Each wall is flat, endless, passes through zero and stands at right angles to its row. A trip goes straight from one point to another. List the walls that it crosses, first one first.

Walls:
(1): -1.60  -1.80
(2): -0.44  -2.55
(3): -1.86  +1.06
Trips:
-2.41  -2.00 to -2.01  +4.24 => 2, 1
-3.83  -0.71 to -3.37  -1.71 => none
+3.71  +1.05 to +1.80  +0.60 => none
+1.06  -2.12 to +3.37  +1.98 => 1, 2
-0.98  +0.03 to -1.13  +0.07 => none
-1.49  -1.86 to +4.33  -0.58 => 3, 1, 2
-2.77  +0.59 to -1.31  -0.52 => 2

Walls:
(1): -2.21  -2.67  +3.40  +1.49  +1.75  -1.75  -0.96  +1.01
(2): -2.29  -1.30  -3.31  -1.65  +0.24  +0.92  +0.96  +0.44
(3): +0.23  -1.32  -2.64  -1.38  +2.38  -3.79  +0.93  +1.81
(4): -1.32  -0.33  +3.34  -1.83  +5.40  +4.57  +0.64  +0.61
(5): -2.88  -0.34  -0.03  -0.62  -4.23  -2.92  +0.57  -0.82
Trips:
+0.43  +0.43  +0.76  -0.34  -4.16  +0.35  +1.39  -1.81 to +0.63  +0.25  -3.65  +1.81  +2.66  +0.43  -1.01  -0.12 => 2, 5, 3
-1.14  -0.52  -3.29  -0.61  -0.66  +2.65  -1.86  -0.84 to -1.77  -3.07  -3.28  -2.80  -0.13  -0.43  +0.48  -1.54 => 5, 3
-1.53  -0.15  -2.18  -0.41  -1.88  +3.89  +0.43  -2.52 to -0.57  +0.87  +0.25  -0.07  +3.09  +0.15  +1.19  +0.54 => 5, 3, 1
+1.09  -1.94  +0.80  +1.40  -1.40  -3.92  +1.08  +2.17 to -1.97  -1.90  -0.18  -0.11  -0.09  -0.71  +2.21  -3.23 => 2
+0.31  -3.87  +1.34  -3.38  +0.73  -1.56  -2.86  -0.32 to +1.51  -0.09  -0.86  -5.02  -0.37  +0.61  -1.92  +0.25 => 5, 1
+5.03  -3.13  +0.61  +3.14  -1.03  -3.87  -4.16  +1.55 to -0.54  -3.65  -4.51  -0.90  +3.46  -5.86  -3.02  +3.95 => 2, 5

Walls:
(1): +3.40  -3.97  +1.56  +0.11  -1.07  -1.85  +1.08  -0.32  +0.77  -1.60  -2.05  +0.29  +1.13  -0.61
(2): -0.42  -0.10  -0.40  -3.03  -2.68  -0.92  +0.38  +2.64  -4.09  -2.09  +3.55  +0.60  -2.39  +0.42
(3): -0.08  +1.66  -3.47  +0.08  -2.20  -0.55  +0.15  -0.86  -0.73  -0.75  +1.18  +2.82  -1.50  +1.64
(4): +0.22  +2.17  -0.98  +1.96  +5.76  +1.50  -3.45  -1.03  +3.42  +0.52  +0.90  +0.67  +2.06  -0.44
(5): -0.72  -0.97  +1.87  -2.42  +3.08  -2.31  -4.38  +2.16  +2.54  +0.38  +0.91  +0.46  -0.80  +3.68
Trips:
+1.77  -1.11  +4.05  +2.19  -2.12  -2.93  +0.09  +1.33  -2.37  +5.32  -0.08  +0.00  -1.08  +0.08 to +1.76  +0.37  -1.97  +2.52  -0.17  +1.68  +5.14  -4.91  -1.33  -1.42  +0.84  +0.44  +1.12  -0.60 => 5, 2, 3
-1.98  -1.74  +1.67  +1.10  -2.56  +1.69  +1.60  +0.90  +0.09  -1.70  -4.92  +2.75  +1.39  -2.36 to -0.58  -1.60  -0.20  +3.70  -0.09  -3.14  +3.14  -0.49  -0.70  +3.66  -0.16  -0.85  +1.82  +0.68 => none
+1.51  -3.71  -3.75  -3.47  +0.62  -1.43  -2.25  +1.29  +0.44  +1.12  -1.04  +0.44  -0.51  +1.24 to -0.05  -3.11  -1.36  +3.80  -0.16  -3.90  -0.21  +0.59  -2.77  -3.09  -0.88  +1.84  -3.95  +1.52 => none
-2.04  -0.09  -0.30  -4.03  -1.28  -2.84  +0.60  -1.59  +0.45  -2.41  +1.11  +0.25  -0.91  -3.49 to +1.66  -4.58  -0.26  +0.47  +0.74  +3.73  +0.49  -2.06  +1.59  -3.68  -1.66  +3.29  -3.99  +2.25 => 5, 2
+4.36  +1.16  -1.30  +3.20  +0.50  -0.04  -1.87  +4.97  -0.97  -2.19  -1.52  -0.75  -2.14  -4.09 to -1.95  +0.85  -0.71  -0.07  -5.53  +1.13  +0.40  -2.87  +2.18  -2.33  -0.91  +0.43  -2.07  +0.85 => 3, 4, 1

Walls:
(1): +0.55  +0.52  +0.31  -3.84  -1.84  +1.15  +0.16  -0.63  -2.76  -2.34  +2.47  -3.80  -0.58  +0.48  -0.14  +0.34  +0.59  -0.24  -1.49  -0.43  +1.45  +0.96  -1.87  -3.52  +1.06  -0.88  -0.93  -0.51  +0.75  -0.62  +2.56  +1.29
(2): +0.88  -2.14  -1.25  -1.49  +1.23  +0.95  +7.11  -3.27  -2.84  -6.02  -0.36  -0.12  -2.27  +0.77  +1.66  -0.98  -0.75  -1.54  +0.62  -3.88  -1.32  +2.80  -1.85  -0.62  +0.90  -2.37  -2.85  -2.18  -3.41  +2.21  -4.55  +0.28
(3): -1.05  -2.17  -2.57  -1.70  -1.21  +1.82  -0.71  -0.90  -0.83  +1.22  +1.85  +1.40  -1.26  +0.45  +0.83  +0.58  +2.69  -4.22  -2.15  -0.30  -0.56  +1.47  -2.54  -1.94  -0.21  -1.74  +4.36  -0.99  -2.83  +2.27  +2.64  +0.95
(4): -0.47  -0.98  +0.68  -1.95  +2.01  +2.01  -1.60  +4.45  +1.61  +2.65  -1.99  +1.54  +0.88  -2.97  -1.67  -0.94  -0.19  -0.42  -1.85  +1.86  -0.17  +2.58  +0.04  +2.12  +3.38  +0.85  +3.22  -0.94  +0.83  -1.15  +3.32  -0.10
(5): -1.73  -4.26  +2.99  +1.86  -0.52  -0.33  -2.56  +1.06  +2.64  +2.04  +0.29  -5.27  +0.35  -0.71  -3.67  +1.54  -1.30  +1.74  -1.24  -2.27  -0.54  +0.10  +4.83  +0.57  -1.90  -1.20  -2.71  -0.78  -0.41  +2.92  +0.60  +0.59
Trips:
-2.18  -0.40  +0.18  -2.63  -1.82  -1.75  -1.87  -2.60  +1.59  +3.95  -3.73  +1.03  -0.59  +2.34  -1.52  -2.72  -1.54  +3.11  +1.12  +0.48  -0.96  +1.73  +0.65  -0.19  +0.40  +0.50  +1.01  +0.98  +6.64  +0.50  -2.53  -2.06 to -2.75  +0.94  -0.51  -1.79  -3.27  +0.72  -0.01  -1.49  +2.08  +4.19  +2.03  +0.54  +0.80  -2.62  -0.78  -0.39  -0.22  -0.11  +0.01  +1.96  -4.04  -0.48  -1.61  -0.12  +1.10  +0.23  +1.32  -1.55  -5.24  +0.07  -2.13  -2.58 => 3, 5
-0.97  +4.90  +2.02  +0.97  +1.29  -0.55  -4.45  +5.07  +1.27  +1.14  +1.40  +0.17  -1.73  -4.69  +1.57  +1.48  +2.12  +2.72  +2.57  -5.53  -2.79  -3.97  -1.84  -0.34  -5.02  -0.37  -0.66  +2.99  -0.94  -5.41  -1.18  -1.75 to -1.26  -1.21  -0.53  -0.89  -2.16  -2.93  +0.47  +0.51  -0.43  +2.57  -0.50  -2.27  -0.36  +2.37  +0.31  -3.29  +0.44  -1.38  -0.38  +0.54  -0.09  -3.44  +2.00  +0.37  -3.19  +0.98  -0.17  +2.49  -1.70  +0.50  -1.89  -1.74 => none
-0.98  +5.09  +0.03  +0.75  +1.96  +0.08  +0.70  -1.77  +0.12  +3.32  -0.21  -2.01  +1.46  +0.99  +1.27  -2.90  +1.98  -1.66  +0.13  +1.11  +1.32  -2.13  -2.92  -0.35  +4.44  +1.99  +0.25  +0.02  +4.83  +4.73  +0.29  +1.63 to -0.02  +0.59  -1.18  +0.06  -3.33  +0.93  +1.27  +0.46  +0.18  -1.90  +0.38  -2.73  -3.13  -2.10  -2.69  +2.12  -0.31  -1.79  -1.58  +2.03  -1.42  +1.77  -2.92  +5.94  -2.13  -1.15  -1.44  -0.92  -2.45  +1.32  -0.22  +0.83 => 3, 2, 5, 4
-1.42  -2.10  +6.16  +1.51  +4.10  -1.70  +3.60  -0.71  -0.88  -2.05  -4.93  -2.74  +0.62  -2.56  +3.70  -0.21  +0.86  -0.04  -1.45  +3.25  +2.62  -0.08  +0.42  +0.10  +3.81  +1.47  -0.04  +0.41  -0.17  +1.80  -4.01  -1.56 to -0.69  -1.88  -0.64  -1.62  +1.73  -0.98  -3.05  +0.66  -2.23  +0.52  +0.56  +1.19  -1.58  -1.60  -1.28  -0.65  +1.44  +0.89  +1.35  +2.20  +1.20  +2.85  +1.50  +0.22  -2.42  +0.76  -3.67  +1.80  -0.93  -4.22  -0.09  +2.74 => 2, 1
+0.86  -0.07  +3.34  +1.68  +0.22  -1.02  +4.24  -0.02  +0.08  +0.19  +1.37  +0.74  -2.43  +3.37  +2.48  -0.04  -0.68  +0.88  +0.63  -4.16  +4.00  +0.19  -0.47  +0.05  -1.69  -0.27  -1.65  +1.28  -2.06  +1.52  +3.12  -0.01 to +1.46  -3.81  +1.09  -4.17  +0.09  +0.37  +0.28  -4.41  -2.58  -1.10  +1.53  -1.01  -1.04  +1.57  -2.76  -0.54  -3.87  +3.13  -0.07  -0.55  +3.03  +1.30  +0.18  +0.91  +0.57  +0.71  -1.78  +1.97  -1.41  -1.21  +4.89  -5.81 => none
-2.00  -0.36  +0.04  +5.84  -0.71  +1.68  -1.21  +0.59  +0.34  +0.81  -2.40  +0.14  +1.81  +2.64  -1.14  +2.19  +1.19  -0.63  -1.89  +5.62  +1.60  -2.64  -1.91  +0.67  +1.94  +2.45  -0.23  -1.93  +3.25  +2.72  +2.36  -1.33 to +0.27  +1.04  +2.80  +1.90  -4.22  +1.31  -2.43  +4.39  -1.12  -0.85  +0.55  +0.96  +0.22  +1.95  +2.49  -1.20  -3.97  -0.63  +5.27  -1.94  -3.04  -1.49  -2.53  +0.11  -2.12  +1.25  +2.21  +2.80  -1.83  +1.46  -0.33  +1.51 => 5, 4
-2.01  +2.71  -3.46  -2.88  -0.45  +1.07  -2.67  -0.05  -0.82  +1.61  +0.15  +1.59  -1.94  +6.36  +1.45  +0.03  -1.20  +0.73  -3.42  +3.21  -2.55  -1.73  -0.29  -2.74  +0.66  +0.55  +0.63  +0.56  +1.08  -2.21  -2.92  +0.45 to +1.78  +1.15  +0.92  +1.73  +2.18  -1.09  +0.40  +0.62  +0.01  +3.07  -1.51  +0.76  -3.22  -1.90  +3.98  +1.44  +2.79  -1.22  -1.86  +1.60  -3.49  -2.50  +0.01  +0.24  +3.54  -0.96  -3.50  -0.43  -1.22  -2.16  +1.28  +2.50 => 4, 1, 3
+1.07  -2.60  +2.17  -2.94  +1.14  +0.24  -0.73  -5.29  -2.64  -0.09  +2.37  -1.71  -3.36  -0.39  +0.81  -0.64  +0.80  -2.10  -5.14  +1.13  +1.20  -2.10  +0.69  -3.93  +3.44  +1.01  +2.35  +2.46  +2.12  +2.93  -0.67  -1.10 to +0.71  +0.38  +4.69  +0.49  +0.73  +2.38  +0.69  -0.07  -3.72  -2.51  -0.13  -0.17  +1.29  +3.02  +2.15  -1.89  +0.58  -0.68  +2.60  +0.69  +0.98  -0.66  -1.22  +1.42  +2.74  +1.76  +1.70  -0.76  -1.79  +0.06  -0.22  +1.61 => 3
-1.98  -0.48  +0.11  +0.29  +0.67  +0.36  +3.27  -0.80  +2.07  -0.13  -0.18  -0.23  +1.75  +0.30  +0.81  -0.32  +1.46  +1.10  +1.96  -2.52  +2.47  -1.44  -0.52  -4.06  +0.37  +1.82  -0.99  -1.79  +0.23  -3.74  -1.77  +0.94 to -1.30  +0.45  +2.56  +1.12  -1.50  -1.35  -0.25  -1.13  +0.37  -1.14  +2.01  +2.73  -5.64  +0.68  -3.95  -0.87  -0.28  +3.03  +4.37  -2.45  +1.02  +0.95  -1.73  -0.81  -0.39  -2.48  +1.26  +0.68  +2.72  -0.04  +4.21  -2.26 => 2, 5
